Every row gives one point. The window is the flat piece filled in between its corners: a triangle in 3 columns, a solid with four corners in 4, and so on. A path goes straight from each point to the next, and from the last back to the first. List the points from which the path goes on through the window.
In the rows, 128 means zero.

Window:
[[172 147 160]
 [101 192 149]
 [142  24 111]]
Path:
(1): [163 171 105]
(2): [171 163 122]
(3): [156 139 176]
(4): [110 175 171]
(5): [131 173 127]
(6): [150 117  96]
(7): [ 98 112 163]
(8): [106 132 173]
(9): [139 147  91]
(10): [149 172 122]
(11): [ 88 162 203]
(12): [119 119 213]
Through the window after points: 2, 4, 6, 8, 10, 12

Window (6 x 6):
[[114 143  98 159 152 124]
 [121  84 114 124  79 122]
 [220 151  43 168 186 122]
 [100  82 139  48 122 116]
 [119 174 184 153 129 116]
 [124 113 161 152 149 140]]
Path:
(1): [153 131  93 111  85 173]
(2): [124  93 104 144 115  83]
(3): [121 125 170 146 124  81]
(4): [128 152 159 120 124 140]
(5): [195 190  70 146 185 188]
(6): [198 105  59 170 163  63]
(7): [163 118  82 146 137  39]
(8): [161 148  80 145 147 163]
Through the window after points: 5

Window (8 x 8):
[[ 83  99  86  92 125  92  75 110]
 [155 156 142 156 169 180 181  74]
 [221 110 150 228 150 181 155 109]
 [137 161 177  36  95  99  95 144]
 [ 72  48 106  90  88 129 141  79]
 [144  68  28  90 114  91 142 131]
 [168 114 216 187 171 106 175  71]
 [158 200 129 121  65  86 119 136]]
Path:
(1): [150  71  96  86  77 112  98  26]
(2): [172 109 107 135 112 121 134  37]
(3): [ 83  91 127 136 135  99 165 179]
(4): [111  77 106 134 127 125 160 154]
(5): [165  99 107 108 132 118 119  66]
(6): [188 145 161 125 138 110 109  40]
(7): [127 145 172 162 144 119 188 180]
(8): [100 119 113 141 129 131 135 142]
(9): [173 130 107  73 126  96  96  41]
(10): [182 125  98 127 127 122 111  48]
(11): [118 109 121 156 128 121 168 141]
(12): [108 120  94 158 161 129 156 162]
(13): [204 114 108  99 108 106 121  74]
(14): [176 132 132 137 109 132 131  84]
(15): [152 127 133 166 119 137 148 131]
(16): [ 68 112 108 122 134 116 162 185]
Through the window after points: 8, 14, 16

Window, 11 rows:
[[  7 177 138 180 173 119 167 112 123 117 162]
 [144  89 132  92 113 106  94  96 107 135 150]
 [164 142  99  77 138 124 125 132  86  94 155]
 [147  99 155 104 116 132 166 140 111 106 155]
 [146 175 138 179 114  47 105  65 165  95 145]
 [162 101 123 133  61  93  93 179 121 195 133]
 [ 56 136 112 179 155 184 136 128 121  90 165]
 [178 114 153 144 133 110 104 134  86 162 151]
 [170  91 113 104 158  96 105 148 139 117 122]
 [146 112 167 102 111 109  81 165  88 108 141]
 [ 92 166 160 106 157 176 139 121 137 118 155]]
Path:
(1): [135 120 107 131 139 111 116 145 108 109 182]
(2): [136 122 119 133 122 114 119 123 101 112 125]
(3): [118 137 125 138 128 108 117 109 105 119 107]
(4): [121 123 131 124 149 104 103 129 131 131 177]
(5): [110 131 149 128 136 119 122 138 128 122 189]
(6): [124 158 132 152 135 144 134 119 104 108  83]
(7): [146 109 132 135 111 117 132  90  91 118  72]
(8): [119 111 140  96 133 118  87 139 123 129 207]
(9): [118 128 137 109 144 135 128 147 115 121 174]
(10): [120 119 132 120 133 138 129 130 110 124 124]
(11): [124 120 139 148 138 117 123 103 101  96 100]
(12): [142 141 144 115 143 103 105 134 134 112 191]
(13): [110 126 126 101 138 114 112 134 141 114 193]
(14): [127 131 157 125 117 135 133 117  89  96  79]
(15): [134 123 147 135  91 129 116 143 125 157  65]
(16): [148 113 121 122 104 100 102 162 121 159 191]
Through the window after points: 7, 15

Window:
[[201  95  71 148  93 144 160 132 178 170 125 158]
 [150 147 114 111 156 104 128 117  36 170 105 118]
 [170 197 163 127 199  74 131 131 100 151  58 109]
 [214  89 102 167 117 123  91 110 138  84 152 123]
 [144 161 167 165 109  88 109 102  90 146  23 136]
 [ 99 173 167 121 179  69  61  87 100 168 140 115]
 [ 90 116 186  91 185 105  70 133 101 124  61 146]
 [209  90 166 166  85 225 123 161 142 169 118 149]
 [205 185 103  79  79   7  95 125 115  85 170 118]
 [118  92 111 182 105 150 142 190 154 116 156 106]
 [180 124  95 133  86 217 150 101 160 100 166 135]
 [113 155 132 131 161 138  49 153 110 166  41  95]]
Path:
(1): [169 174 138 169 136 161  74 190  97 141  83 195]
(2): [159 110 149 114 126  76 121  89 125 151  93  59]
(3): [149 105 135 140 120 132 129 134 131 133 122  89]
(4): [131 157 110 167 119 118  98 157 131 118 141 167]
(5): [150 150 129 141 120 137  96 131 117 129 122 158]
(6): [154  45 137 124 125 118 128  99 149 167 121  64]
(7): [172 106 156 108  99 108 126 111 121 144 120  83]
(8): [151 147  99 167 152 125 117 154 104 111 146 190]
(9): [170 171 114 154 160 118 114 143 121 150  93 179]
(10): [170 129 139 118 136 104 136 122 125 154  92  83]
(11): [162 121 173 134 115 144 111 123 120 142 104  16]
(12): [143 141 120 144 145 138  95 155 118 153  87 156]
Through the window after points: 3, 9, 11

Window, 14 rows:
[[166  83  71 212 202 114 195 123 140  53 178 159 128 185]
 [ 74 159  55  92 100 198 138 201  86  81  70 133  67 153]
 [100 170  98  86  99 171 181  93 174 180 121 201 154 127]
 [128 184  77 153 117 184  89  67 152 108 174 128 123 164]
 [185 153 142 104 115 156 148 164 197 144  88 110 102  85]
 [102  66 192  60 152 138  42 101 142 144 118 128 146 119]
 [ 77 176 151  79 162  46 188 125 172 108 111 133 117 122]
 [151 135  73  89  62 116 206  94  98 153  59 171 156 154]
 [124 139 165 136  91 164 111 165  72 174 169 126 189 179]
 [145 154 143  97 217 184 119 190  69 157 136 133 196 105]
 [139 118 115 140 228 172 200 120 114 111  82 152  26  74]
 [187  83 104 131 195 100  77 108 182 165 204 113 112 201]
 [123 202 194 151  90  71 110 161 152 124 100 170 202 238]
 [ 34 110 173 186 186 156 141 114 104 165  20 128 185  81]]
Path:
(1): [122 138  81 157  99  91  65 153 122 150 150 169 166 123]
(2): [139 131 138 101 154 171 176 100 150 111 119 111 137 203]
(3): [127 131 167  80 149 185 186 114 160 143 101 115 173 195]
(4): [108 135 104 119 123 120  90 114 143 156 131 181 120  92]
(5): [111 137 125 149 116  94 122 125 117 138 119 174 141 107]
(6): [125 106 118 123 138 213 191 105 153 122  87  85 137 233]
(7): [159 132 138  90 148 210 221 120 151 140 138  96 119 205]
(8): [133 127  91 151 150 108 119 119 154 127 141 174 138 130]
(9): [109 146  82 143 127  91  89 131 135 159 133 176 156  98]
(10): [102 134 149 105 164 176 170 112 113 117 111 123 135 191]
(11): [121 147 128  98 121 157 182 100 132 149  84 139 168 176]
(12): [130 141  97 114 118 121 151 132 115 148 105 173 141 112]
(13): [113 165 107 133 164  77 139 132 136 131 128 170  99  93]
(14): [114 132 145 108 162 137 185 122 155 105 105 118 128 156]
(15): [115 126 145 118 150 185 136 122 122 122  88 105 148 174]
(16): [137 148 105 149 119 120 121 173 110 166 138 188 134  88]
Through the window after points: 3, 7, 11, 13

Window (14 x 14):
[[144  56 174  66 138 121  56 104  92 102 138 156 164 144]
 [ 95 112 121 100 107 147 107 163 154  73 146  86 152  75]
 [181 107 195 159 156  67 106 139  73 183 117 134 130  86]
 [ 98 136 106 166  92 125 102 134 158 120 175 171  99  41]
 [226 122 140 195 144 126 115  90 129  86 167 136 138  72]
 [185 113 154 118 163 145 218 122 151 173 127 151 124 152]
 [114 168  84 119 139 122  48 122 153 138 174 129 130 117]
 [105 179 124 146 129 205  74 102 104 154  72 127 173 128]
 [109 134  90  95 157 147  87 171  80 101  96 152 141 178]
 [126   7 121 156 208 144  77 156  99  93 106 137  88  78]
 [ 99 101 167 121 149 118 110 167 145 106 153 115 199 206]
 [119 143 113 124 125 175  88 123  73  77 196 103 165 105]
 [126  82 194  91 156 121  75 184 161 146 125 151  66 151]
 [120  56 121 110 149  95 106 111 118  38 175 107  49 104]]
Path:
(1): [148 106 110 126  94 146  72 141 101 111 179 111 156 129]
(2): [ 94 138 149 120 189 146 109 115 114  90 141 150 119  85]
(3): [144 120 145 117 168 122 131 127 117 125 126 146 137 111]
(4): [152  96 147 137 119 132 124 136 130 147 146 129 115 125]
(5): [157  76 124 148  96 135  86 161 126 142 133 115 113 106]
(6): [116 106 165 110 177 123 114 125 116  95 140 148 127 114]
(7): [110 132 168 129 230 124 132 126 149 103 153 145 157 119]
(8): [160  91 122 121  69 136  98 155 122 137 134 120 126 163]
Through the window after points: 1, 3, 7

Window (14 x 14):
[[172 145 121  96 116  79 125  72 125 141  89 147 161  52]
 [129 116 145  89  82 160 136 110 125 158  88  89 185  80]
 [ 86 189 108 138  78 121 102 152 128 144 135 122 169  88]
 [118 100  95 115 192 236 154 148 249 141 149 137  82 151]
 [124 156 129 108 166 158 101 223  89  76 153 136 100 134]
 [128  83 104 131  76  85  94 160 153 127  91  96 125  84]
 [151 137 138 124  75 126  43 105  77 131 134 142 132  58]
 [115 135 131 130  98  83 106  80  78 126 160  80 164  87]
 [131  99 101 158 129 159 158 132  91 118 142 179 134  81]
 [163 120 150 156 130 200 190 154 224 149 130 130  88 166]
 [136 137  93 116 164 196 171 153 132 213 153 136  84 149]
 [ 48 119 172  80 115 116  65 201 139 102 127 171 102 182]
 [ 89 152  96  57  78 141  79 198 101  62 168 162  93 192]
 [106 135 100 160  96 111  70 108  96  85  55 114 127 119]]
Path:
(1): [147 134  97 118 115 127  92 134 121 123 127 119 152 122]
(2): [ 49 154 157 138 119 128 131 162 112  94 103 177  56  98]
(3): [ 81 146 115 106  84 146 119 119 127 121 114 145  46  90]
(4): [122 143 111 123 107 136 108 165 115 121 146 134 176 126]
(5): [151 139 112 113 130 139  79 137 147 157 148 133 181 127]
(6): [ 95 127 135 125  76 134 147 113  84 119 107 105 111  71]
(7): [ 99 152 164  71 100  94 109 118 115 115 104 124 102  75]
(8): [157 102  59 193 115 167 118 113 111 153 180  94 214 143]
Through the window after points: 3, 5, 7
